Each point is reached from the start by the listed moves, each made once or not at all, plus a little noise. Is the number of moves made odd or even? Then give how often each move was made.

Moves:
(1): [-1.0 -3.1 -2.6]
(2): [-0.6 -3.0  1.1]
(3): [-4.5 -1.5 -1.3]
Start: [-2.4  0.6  0.8]
Points:
[-7.6 -4.2 -3.0] -> even (1, 0, 1)
[-4.3 -5.7 -0.3] -> even (1, 1, 0)
[-7.8 -4.0  0.8] -> even (0, 1, 1)
[-3.0 -2.4  2.0] -> odd (0, 1, 0)

Moves:
(1): [ 0.9 -1.1 -0.3  2.8  0.6  0.1 -3.6]
(2): [-0.3  5.2  6.2 -3.4 -0.8 -1.6 -1.9]
(3): [ 0.6  0.6 -1.8  0.2 -7.1  2.4  3.0]
(4): [ 1.8 -2.4  1.3 -2.2  0.3 -2.3 -1.2]
(5): [ 4.2  3.3 -1.8 -0.5  1.1 -0.7  0.1]
(6): [ 1.9 -3.3  2.5  4.4  4.5 -1.9  2.3]
Start: [-0.9  0.4  3.1 -3.0  2.8  2.7 -0.4]
Points:
[-0.1  5.3  7.4 -3.3 -4.5  3.6 -2.5] -> odd (1, 1, 1, 0, 0, 0)
[-1.3  6.2  7.4 -6.2 -5.2  3.5  0.5] -> even (0, 1, 1, 0, 0, 0)
[7.2 0.1 2.2 3.8 2.1 2.9 1.9] -> even (1, 0, 1, 0, 1, 1)
[-0.1 -0.7  2.7 -0.4  3.9  2.4 -4.0] -> odd (1, 0, 0, 0, 0, 0)
[ 5.7  4.3 10.1  0.6  8.5 -1.5 -3.5] -> even (1, 1, 0, 0, 1, 1)

Moves:
(1): [-3.3 -1.6  2.1  2.0  0.8  0.0  0.7 -1.7 -0.8 -0.3 -0.6  1.6  1.1 -1.3]
(2): [-1.2  0.2  0.3 -3.3 -1.7 -0.1 -2.3 -1.9  1.6 -0.2  2.1 -2.0  1.6 -2.1]
(3): [ 0.8  4.9 -2.6 -2.3 -2.0  0.1  1.6  0.3  0.6  3.1 -1.2  3.7  1.6 -1.8]
(4): [-2.2  3.1 -0.7 -2.5  0.1  0.6 -3.9  2.7 -2.2  0.7 -4.9  0.4  1.2  1.0]
(5): [-1.1 -2.1 -0.2 -2.1 -2.8  1.0  1.2 -1.0  1.3  2.2 -1.0  1.7  1.5  0.2]
(6): [ 1.2 -0.4  1.6  2.5  0.7  2.3  0.7 -0.3  2.5  0.1  0.0 -1.8 -0.4  1.8]
(7): [ 0.4  1.0  2.6 -0.1 -0.6  0.1  1.4 -1.4 -1.3 -1.0 -0.5  0.6 -1.8 -1.7]
(8): [-1.3 -0.6 -0.7  2.3  0.3  0.8 -1.2 -1.1 -0.2 -1.2  1.9  1.6  2.0  0.8]
(9): [ 4.5  4.1 -5.7 -4.5  5.7 -0.3  2.0 -2.9  1.7 -1.5 -3.2 -3.5  2.6  1.3]
(10): [-3.6 -1.6 -1.9 -1.4 -0.7 -0.4 -4.4 -3.5  1.8  2.0 -3.7  3.8 -0.7 -0.8]
(11): [ 1.1  3.1 -0.2  1.2 -3.1  1.6  1.2 -0.4  3.3 -1.7 -1.6 -1.6  1.6 -1.3]
Start: [-0.4  0.3  1.9  0.1 -0.2 -1.0  1.6 -0.6  2.8  0.3  0.0 -0.1 -0.1  2.3]
Points:
[-7.3  0.8  4.3  1.1  0.2  2.5 -4.5 -3.0  3.6 -0.9 -1.5 -0.5  5.8  2.5] -> odd (1, 1, 0, 1, 0, 1, 0, 1, 0, 0, 0)
[ -2.8  13.9  -9.8 -10.2  -1.5   1.2  -5.1  -7.7   9.3   1.3 -10.7   2.6
  10.2  -0.4] -> odd (0, 1, 1, 1, 0, 0, 0, 1, 1, 1, 1)
[ 1.7  6.4 -3.4 -2.4  6.6  2.6 -0.8 -2.5  4.9 -2.0 -6.3 -3.2  5.7  7.3] -> even (0, 0, 0, 1, 0, 1, 0, 1, 1, 0, 0)
[ -3.0   9.7  -4.7  -8.1  -0.4   1.6  -5.7  -9.0   7.4  -2.7 -10.3  -0.8
   6.4  -0.3] -> odd (0, 1, 0, 1, 0, 0, 1, 1, 1, 1, 1)
[-7.1  3.0  2.8 -3.3 -8.0  4.7 -5.7 -7.9  9.8  0.8 -7.3  2.7  5.1 -0.1] -> even (0, 1, 0, 1, 1, 1, 1, 1, 0, 1, 1)

Moves:
(1): [-0.6 -1.0  2.4  4.2  2.2 -0.9  4.6 -1.6  2.2 -0.7 -0.2  1.3 -3.6 -1.3]
(2): [-0.7  1.2  0.0  2.1 -2.8  0.3 -0.6  0.1  0.3  0.7 -0.7 -1.0  0.7  1.1]
(3): [ 0.2  1.3 -0.7  2.7 -0.5 -0.3  1.4  1.2  0.3 -0.8  1.1 -2.5 -0.4 -2.1]
(4): [ 1.2  3.2  0.2 -5.9 -0.2  2.4 -1.4 -6.8 -0.9 -2.5 -2.6  2.6  2.4 -1.1]
(5): [-1.0 -4.7 -0.3  5.0 -1.2 -3.5 -2.6  2.3 -1.4 -0.3  4.0  3.2  1.0 -1.0]
(6): [ 0.9  2.0  0.6 -2.1 -0.9 -0.3 -1.4 -0.2 -0.2  2.4 -2.6 -3.5 -1.8  0.0]
(7): [-1.4 -0.8  0.4 -0.9  0.5 -0.3  0.1 -1.8 -1.2  1.8  0.6  2.0 -0.2  0.1]
(8): [ 3.5 -0.8 -1.7 -1.0  2.2  2.4 -0.9 -0.2  0.9 -1.5 -0.5 -1.2  6.1 -3.9]
(9): [ 1.4 -0.5 -0.6  0.5  3.6 -0.1  2.4 -4.0 -0.2 -1.7 -1.0 -1.6 -0.5 -1.5]
(10): [ 2.0 -2.0 -0.4 -2.5  1.0  1.5  1.3 -0.3 -1.9 -1.3  0.3  4.4  1.8 -0.2]
(11): [ 0.4 -3.0 -3.7  5.9  0.8 -3.5  1.3  1.1  2.1  0.6  5.4  2.5 -2.8 -0.8]
(12): [ 2.5 -0.7 -1.3 -4.3  0.9  1.1  4.5  1.1  2.2 -2.2 -2.8 -6.1  0.3 -2.8]
(13): [ 1.5 -1.8 -3.6 -0.5  1.7  6.2  2.9 -0.1  1.8 -4.2 -0.1  1.6 -0.2 -2.6]
(14): [ 0.5  1.4 -1.1 -2.7  1.3  1.4  1.0  0.5  0.3 -0.8 -4.0 -1.9  1.2 -1.4]
Start: [-0.7  0.4 -2.4  1.1 -2.1 -1.5 -2.0  3.6 -0.1 -1.2 -0.1  0.2 -1.5  1.6]
Points:
[ 1.3 -6.6 -7.3 12.2  1.2 -7.1  8.3  8.5  5.0 -5.0  3.3 -3.6 -5.9 -7.6] -> even (1, 0, 1, 0, 1, 0, 0, 0, 0, 0, 1, 1, 0, 1)
[ 1.3 -0.4 -2.8 -7.5 -3.1 -2.3 -3.0 -1.8 -1.7 -1.7 -3.2 -1.8  0.1 -3.3] -> odd (0, 0, 0, 1, 1, 1, 1, 0, 0, 0, 0, 1, 0, 0)
[ 1.1 -4.0 -6.6  5.2  1.8 -5.1  6.7 -0.4  3.7 -5.8  1.5  1.3 -3.6 -8.6] -> even (1, 0, 1, 1, 1, 0, 1, 0, 0, 0, 1, 1, 0, 1)
[  5.1  -6.3  -4.9   8.8   4.7  -3.0   7.3   2.1   3.8  -8.3   0.9  -6.6
   1.3 -10.6] -> even (1, 0, 1, 0, 1, 0, 0, 1, 1, 0, 0, 1, 0, 0)
[  5.9  -4.9 -10.4   5.4   2.0   4.1   3.6  -2.3   2.2  -7.7   0.4   7.6
   3.0 -11.5] -> even (1, 1, 1, 1, 1, 1, 1, 1, 0, 1, 1, 0, 1, 1)
[ 6.2 -3.7 -9.8  1.2  2.1  4.3 11.6  4.0  6.8 -7.0 -4.8 -2.3 -5.9 -6.6] -> even (1, 1, 0, 0, 0, 1, 0, 0, 0, 1, 1, 1, 1, 1)
